Rows are points. The ring and each string are closed loops that go straight from each point to the next, and from the last back to the first. Before rounding, they use only three directions, however many columns there are. Count how often each string passes through the ring. Passing back the other way cancels.

Ring (8 x 4):
[[ 55  14 -12 -18]
 [ 25  63 -18 -19]
 [ -4  71 -17 -14]
 [-50  50  -7  -3]
 [-62   3   1   6]
 [-33 -41   1   7]
 [ 12 -48  -4   0]
 [ 38 -33  -7  -8]]
String (14 x 4):
[[-49   5  40  -2]
 [-25   6  -9  -1]
 [-45   2 -24   6]
 [-95   7 -17  15]
 [-94  19  12   9]
 [-87  23  10   7]
 [-90  18 -20  12]
 [-54  10 -29   7]
 [-33   9 -12   1]
 [-35  10   9  -2]
 [-38   0 -23   5]
 [-66 -12 -20  12]
 [-87 -20   1  15]
 [-72  -8  29   6]]
Times through: 1
String (7 x 4):
[[-23 -28  25   0]
 [-45 -46  24   8]
 [-67 -61   9  16]
 [-50 -53 -25  16]
 [-26 -38 -26   9]
 [-28 -71 -15  13]
 [-28 -70  30   7]]
Times through: 0

Ring (6 x 8):
[[ 59  -3 -14 -26 -24  21   6  12]
 [ 14  42  -6 -14 -27  24  -1  24]
 [-39  21   8  -7 -16  14 -21  24]
 [-49 -58  14 -12  -1  -1 -37   8]
 [  2 -95  -8 -25  -3   0 -29  -7]
 [ 54 -60 -19 -30 -15  12  -7  -2]]
String (13 x 8):
[[ 27   4  14 -17 -17  16   2  22]
 [ 16  -8 -21 -20 -21  17 -12   8]
 [ 53  25 -52 -27 -35  29   0   5]
 [ 63  17 -49 -28 -34  28   3   4]
 [ 37  -2 -53 -27 -30  23 -10  -1]
 [ 30 -16   0 -21 -17  15  -4  13]
 [ 44 -10  14 -21 -16  16   6  20]
 [ 17 -15 -10 -20 -18  15 -10  10]
 [ 16 -17   6 -18 -15  13  -8  15]
 [ 13  -6 -31 -21 -23  18 -15   5]
 [ 39  49 -51 -22 -38  31   0  10]
 [ 48  63 -13 -18 -34  31  14  26]
 [ 39  31  25 -15 -21  21  13  32]]
Times through: 1

Ring (9 x 9):
[[ 78   2  -6 -22  -1 -27  -8  -8   2]
 [ 42  36  -8 -19 -10 -35  -6  11   0]
 [  6  41  -9 -14 -13 -35  -9  19  -2]
 [-36  26  -9  -5 -14 -28 -14  21  -6]
 [-54   1  -6   0 -11 -20 -19  16  -8]
 [-40 -40  10  -4  -5  -7 -24  -1 -12]
 [ -3 -54  18 -11  -1  -4 -22 -13 -11]
 [ 32 -52  15 -16   2  -6 -19 -19  -8]
 [ 74 -25   2 -21   3 -18 -12 -17  -1]]
String (8 x 9):
[[-17  -1  -4  -7  -8 -21 -17   8  -6]
 [-25  13  25 -19 -16 -20 -14  16 -14]
 [-52  33  17 -13 -20 -26 -14  28 -13]
 [-74  34  -3  -2 -19 -28 -16  32 -10]
 [-76  16  13  -6 -18 -20 -19  26 -14]
 [-95  -7 -17  12 -11 -18 -24  20  -9]
 [-63 -16 -27  12  -5 -18 -23  10  -4]
 [-26 -11 -25   4  -4 -21 -19   6  -2]]
Times through: 1

Ring (9 x 12):
[[ 49  24   2  -5   6  10 -11   6   6   5  -3   3]
 [ 19  62 -20 -10   2   5   6  -2  12   4  10  12]
 [ -7  67 -27 -13   1   1  18  -6  14   5  12  14]
 [-45  55 -24 -16  -2  -7  29 -10  15   8   6  15]
 [-67  14  -8 -15  -2 -13  31  -9  12  11 -11  11]
 [-56 -24  -2 -10   0 -14  27  -3   6  11 -20   4]
 [-19 -53  -3  -3   5  -8  15   7  -1  10 -24  -3]
 [ 16 -50   1   0   7  -1   1  11  -2   8 -22  -5]
 [ 43 -22   7  -1   8   6 -10  11   0   6 -16  -3]]
String (9 x 12):
[[-65  74 -36 -19  -4 -10  40 -14  19   8  12  20]
 [-76  61  11 -24  -7 -11  27 -19  21  12  -7  18]
 [-33  27  18 -16  -2  -5  10  -9  14  10 -14  10]
 [-28  19 -14 -11   1  -6  20  -4  10   8  -5   9]
 [-39  31 -43 -10   1  -8  35  -4  10   7   7  12]
 [-19  23 -53  -6   3  -5  32   2   7   5  10   9]
 [-19  39  12 -15  -1  -2   7  -8  14   9  -8  10]
 [-28  73  11 -20  -3  -2  10 -14  20   9  -1  16]
 [-48  95 -21 -21  -5  -5  29 -16  22   7  13  21]]
Times through: 0
String (7 x 12):
[[-39  42  26 -19  -3  -5   9 -13  17  11 -14  12]
 [-42  70   5 -20  -4  -5  17 -15  20   9   0  17]
 [-33  92 -36 -18  -2  -3  29 -12  19   6  19  20]
 [-29  64 -67 -10   1  -5  40  -4  12   4  23  16]
 [-27  27 -48  -8   2  -6  33  -1   8   6   9  10]
 [-89  53 -38 -19  -5 -16  49 -15  17   9   7  19]
 [-79  49   6 -22  -6 -13  30 -18  19  12  -8  16]]
Times through: 0

Ring (9 x 14):
[[ 62  -1  -2 -13   0   4   3  22  13   0   4   4  20 -12]
 [ 83  28  -9 -23   9  10  33  21   9  11   4   3  36  10]
 [ 72  58 -12 -31  17  22  65  16   8  20  -2   5  49  34]
 [ 23  54 -30 -30  20  20  55  -2   5   9  -2   5  37  39]
 [-17  29 -49 -24  18   8  23 -17   1  -8   4   4  16  29]
 [-58 -12 -53 -12   8  -4 -23 -24   1 -28   7   4 -11   3]
 [-69 -44 -20   0  -7  -2 -48 -10  12 -36  -1   8 -22 -29]
 [-44 -50   9   4 -15   4 -46   8  20 -30  -8  11 -16 -43]
 [  7 -36  13   0 -12   5 -29  20  20 -18  -4   9  -1 -38]]
String (26 x 14):
[[-11 -63 -18   5 -12 -16 -68   4  12 -33  11   4 -23 -47]
 [-11 -36 -34  -4  -2 -12 -44  -5   6 -27  12   2 -13 -24]
 [ -3  -4 -10 -11   1   9  -2   6  12 -12  -3   7   8  -7]
 [-49 -32  32   1 -15  21 -19  16  26 -22 -21  16  -3 -36]
 [-83 -56  21   8 -19  12 -49   6  25 -36 -17  15 -22 -48]
 [-95 -70 -17   9 -14  -7 -75 -12  14 -48  -1   9 -38 -47]
 [-70 -58 -45   2  -5 -17 -70 -20   5 -44  11   3 -34 -32]
 [-19 -26 -55  -9   5 -15 -39 -16   0 -27  17   0 -13  -9]
 [-22 -12  -2  -8  -3  12  -8   6  15 -16  -7  10   4 -14]
 [-70 -43  31   5 -18  19 -31  12  27 -29 -22  17 -12 -42]
 [-82 -65  32  11 -24  13 -55  11  28 -37 -20  17 -24 -57]
 [-74 -86   5  15 -23  -7 -86   3  21 -47  -4  11 -38 -66]
 [-20 -49 -28   0  -7 -14 -57  -3   9 -32  10   3 -20 -34]
 [ -1 -31 -25  -5  -3  -8 -35   1   9 -22   9   3  -7 -23]
 [ 14 -52 -30   0  -7 -20 -60   3   7 -28  17   0 -17 -38]
 [ 32 -44  21   2 -16   1 -36  29  22 -16  -2   8  -1 -48]
 [ 37 -17  36  -4 -12  17  -3  35  25  -4 -12  12  16 -33]
 [ 26   2  43  -9  -9  28  20  34  27   1 -20  15  25 -20]
 [ 19   1 -12 -14   3   7   3   9  11  -7   0   6  14  -4]
 [ 58  -9 -53 -15   9 -18 -21  -1  -2 -10  25  -4   6  -3]
 [ 93 -13 -44 -14   6 -21 -22  11   0  -5  27  -5  10 -11]
 [ 90 -12   2 -10  -4  -2  -8  30  13   1   9   2  19 -23]
 [ 50  -7  47  -6 -12  24  12  41  28   3 -16  13  25 -29]
 [ 12   0  25 -10  -6  22  13  24  22  -3 -15  12  19 -15]
 [ 14 -12  -6  -9  -2   5  -9  11  13 -11   0   6   8 -15]
 [ 12 -34 -26  -5  -3 -11 -39   3   8 -21  12   2  -7 -25]]
Times through: 0

Ring (9 x 14):
[[ 51  48  38  -2 -10 -16  -7 -39 -22  23   8 -35  -2  -6]
 [ 16  59  30   3 -10   1  27 -16 -30  27  -5 -21   9 -24]
 [-37  40   8   6   0  19  49  11 -33  38 -12   7   4 -43]
 [-53  -7 -10   3   7  20  40  10 -37  48 -11  27  -4 -40]
 [-34 -57 -17  -3   8   8  11 -14 -41  51  -4  34  -8 -21]
 [  2 -80 -12  -8   7 -10 -24 -41 -37  49   7  24 -15   0]
 [ 33 -62   2 -11   5 -23 -46 -55 -25  42  18   2 -25  10]
 [ 53 -16  21  -9   2 -29 -49 -57 -15  33  24 -22 -28  10]
 [ 59  22  33  -6  -4 -26 -34 -52 -15  26  19 -34 -18   4]]
String (22 x 14):
[[ 20  14  19  -3   0 -11 -10 -30 -20  34  10 -14 -16 -12]
 [ 78   7  35  -5 -18 -24 -18 -64 -38  22   3 -28  17  14]
 [ 90  50  51  -2 -24 -24  -6 -61 -37  14   0 -44  26  10]
 [ 93  22  45  -2 -32 -20   8 -68 -58  15 -14 -30  51  16]
 [ 56  14  31  -1 -22  -9  16 -49 -53  23 -14 -15  38   2]
 [ 27  56  33   5 -22   6  49 -21 -51  23 -21 -15  41 -20]
 [-45  85  18   9   2  22  59  26 -21  35  -9  -6  -5 -56]
 [-63  67   7   6  15  19  37  31  -5  43   6  -1 -36 -58]
 [-84  51  -4  10   7  37  78  42 -33  45 -19  23   0 -66]
 [-39 -30 -11   4  -8  25  63  -2 -67  45 -32  40  37 -32]
 [-17 -40  -7   0  -4  10  29 -19 -54  44 -16  28  18 -19]
 [-27  -9  -2  -1   7   6  13  -7 -27  45   1  13 -16 -28]
 [-62 -10 -14   0  19  14  15  12 -17  52   6  23 -37 -42]
 [-57 -11 -13  -1  21  10   4   9 -11  52  12  19 -45 -39]
 [ -9 -15   1  -3   7  -2  -4 -19 -24  43   7   7 -21 -18]
 [-20   1   2  -3  12  -1  -6 -10 -14  44  13   2 -34 -25]
 [-15 -28  -4  -6  18  -9 -29 -20  -9  48  22   6 -48 -17]
 [ -3 -19   2  -7  16 -13 -35 -26  -6  45  25  -3 -49 -13]
 [ 17 -15  10  -5   3 -12 -18 -35 -24  38  11  -4 -18  -7]
 [ 83 -58  19 -12 -12 -34 -48 -83 -41  31  10 -12   6  30]
 [ 95 -36  29 -12 -12 -39 -57 -85 -32  26  17 -27  -1  31]
 [ 38  -8  18  -5  -5 -16 -17 -45 -30  33   7 -12  -4   0]]
Times through: 0

Ring (6 x 14):
[[ 47  39  26 -19  -5  -9   2  -8   5 -13   3   4  -6 -10]
 [-15  57  12 -38   4   8  20 -34  -4  10  -2  -6  16   2]
 [-64  17 -17 -28   3  -9  15  -8  -1  24  -7 -12  11   6]
 [-56 -30 -25  -5  -5 -37  -2  33  10  18  -4 -10 -10  -1]
 [ -3 -41 -21  10 -11 -50 -17  54  17  -3  -3   0 -27  -9]
 [ 55   6   8   0 -10 -30 -12  24  13 -21   0   8 -22 -13]]
String (17 x 14):
[[ 34  14 -28  -1  -2 -27 -11  21  12 -22 -16  11 -13  -3]
 [ 16   4  -5  -6  -6 -27  -6  19  10  -7  -3   2 -13  -7]
 [ 18 -14  16  -3 -12 -34  -8  29  13  -2   8  -2 -21 -13]
 [ 29 -30  13   7 -15 -45 -16  45  17  -8   8   1 -30 -17]
 [ 37 -45 -18  21 -14 -58 -27  66  22 -20  -3   8 -38 -14]
 [  9 -60  -1  16 -18 -60 -22  67  21  -3   7  -2 -38 -17]
 [-12 -49  11   5 -16 -49 -12  51  16  10  12  -8 -28 -15]
 [-13 -20  -4  -4  -9 -35  -6  31  11   6   1  -5 -16  -7]
 [-11  -9 -30  -2  -3 -33  -7  29  11  -3 -11   1 -13  -2]
 [-21 -36 -53  11  -5 -49 -16  53  16  -5 -17   2 -21  -1]
 [-27 -70 -52  23 -11 -66 -25  78  22  -1 -12   0 -34  -5]
 [-15 -72 -25  21 -15 -66 -24  76  22   1   0  -3 -37 -12]
 [ -3 -59   3  13 -17 -57 -19  63  19   4  10  -5 -35 -16]
 [ -1 -31  21  -2 -15 -40  -8  36  13   8  13  -7 -23 -15]
 [ 36 -44   6  15 -17 -54 -23  59  21 -12   7   3 -37 -18]
 [ 78 -28 -19  24 -13 -55 -32  63  24 -38  -8  17 -41 -16]
 [ 80  -1 -33  17  -7 -43 -27  45  20 -43 -18  21 -31  -9]]
Times through: 0
String (15 x 14):
[[ -5  12  32 -22  -8 -15   7  -1   4  12  12  -9  -5 -10]
 [-18  42  48 -40  -4   5  22 -31  -4  22  15 -14  11  -6]
 [-37  32  27 -36  -2   0  20 -24  -3  24   9 -14  11  -2]
 [-35   8  18 -24  -5 -14  11  -2   2  21   8 -13   1  -5]
 [-83   0   7 -31  -2 -12  19  -5  -1  39   6 -21   9   1]
 [-95 -14 -36 -18   2 -24  10  14   3  32  -9 -16   5   8]
 [-76 -34 -51  -3  -1 -39  -2  37   9  20 -14 -10  -7   5]
 [-29 -21 -41   1  -3 -38  -8  36  12   2 -14  -1 -13   1]
 [ -9 -16 -20  -1  -6 -36  -8  32  12   0  -6  -1 -15  -4]
 [ 11 -15 -30   6  -6 -40 -14  39  15 -12 -12   5 -20  -5]
 [ 55 -19 -38  19  -8 -50 -27  55  21 -33 -16  16 -32  -9]
 [ 88 -14   6  16 -15 -46 -26  48  21 -36   0  15 -38 -19]
 [ 48  -1  44  -7 -15 -29  -7  20  12  -8  16   0 -23 -19]
 [ 18   6  42 -16 -12 -20   2   7   7   5  16  -6 -13 -15]
 [  7  20   8 -17  -4 -15   3   1   5   0   0  -1  -4  -5]]
Times through: 0

Ring (7 x 14):
[[ 16  -4   4 -13 -15  20   0 -27 -41   8   0   6  38  17]
 [  7  -5   0  -9  -3  15   6 -13 -24   3  -4  11  19  10]
 [ -3  -2  -3   6  14   6   9   8   2  -7 -11  13  -9  -3]
 [ -2   4   0  17  19 -11   1  19  30 -10 -11  10 -30 -14]
 [ 15   8   6   6   9 -34 -17  11  50   3   1   7 -31 -16]
 [ 25   7   9  -4  -5 -32 -23  -5  35  12   7   4 -12  -7]
 [ 25   2   9 -10 -18   2 -13 -27 -19  12   6   1  29  11]]
String (26 x 14):
[[ 19   6   8   3  -5 -11 -14  -9  11   4   1   1   2  -2]
 [ 31   6  12  -8 -16 -20 -24 -20  12  15  10  -1  10   2]
 [ 13   3   6   2  -7   9  -5 -16 -17   1  -3   2  18   6]
 [ 16   1   5  -4  -6  -1  -7 -12  -4   5   0   5  10   4]
 [ 26  -1   8 -18 -17  -2 -12 -26 -15  16   7   5  26  12]
 [ 24  -4   7 -18 -30  35  -2 -48 -71  13   3   0  67  29]
 [ 16  -4   5 -10 -21  35   3 -37 -63   6  -2   2  55  24]
 [ 11  -1   4  -2  -9  22   2 -21 -36   1  -4   4  31  13]
 [ 13  -4   4  -8 -20  42   6 -38 -70   3  -4   1  58  25]
 [ 23  -6   6 -23 -29  33  -1 -47 -69  15   4   2  65  30]
 [ 19  -3   7 -12 -28  44   2 -48 -80   7  -1  -2  70  30]
 [ 13   1   5   0 -11  20  -1 -23 -35   2  -3   2  31  12]
 [ 20   1   6  -9  -9  -6 -11 -16  -3  10   4   5  13   5]
 [ 29   2   9 -15 -14 -21 -20 -18  12  17  10   4   8   3]
 [ 41   7  15 -17 -20 -39 -35 -21  31  24  17  -1   3  -1]
 [ 38   9  14 -13  -9 -59 -37  -4  65  22  17   3 -25 -13]
 [ 27  10  11  -1   1 -53 -30   7  68  13  10   4 -34 -18]
 [ 20  11   9   8  10 -52 -26  16  74   5   4   5 -45 -23]
 [ 19   9   7   3  16 -66 -27  26  95   8   6  11 -62 -29]
 [ 14   9   5   8  20 -60 -22  30  92   4   2  11 -64 -30]
 [  3  10   3  21  20 -29 -10  24  56  -9  -7   7 -45 -22]
 [  3   6   3  17  11  -5  -3   8  17  -8  -8   5 -15  -9]
 [  7  11   4  19  22 -43 -15  28  74  -5  -4   8 -55 -27]
 [ 18   9   7   4  14 -57 -24  23  84   7   5  10 -54 -26]
 [ 18   5   6  -1   5 -34 -17   6  45   7   3   8 -25 -12]
 [ 14   4   5   3   1 -12 -10  -3  15   2  -1   5  -5  -4]]
Times through: 1
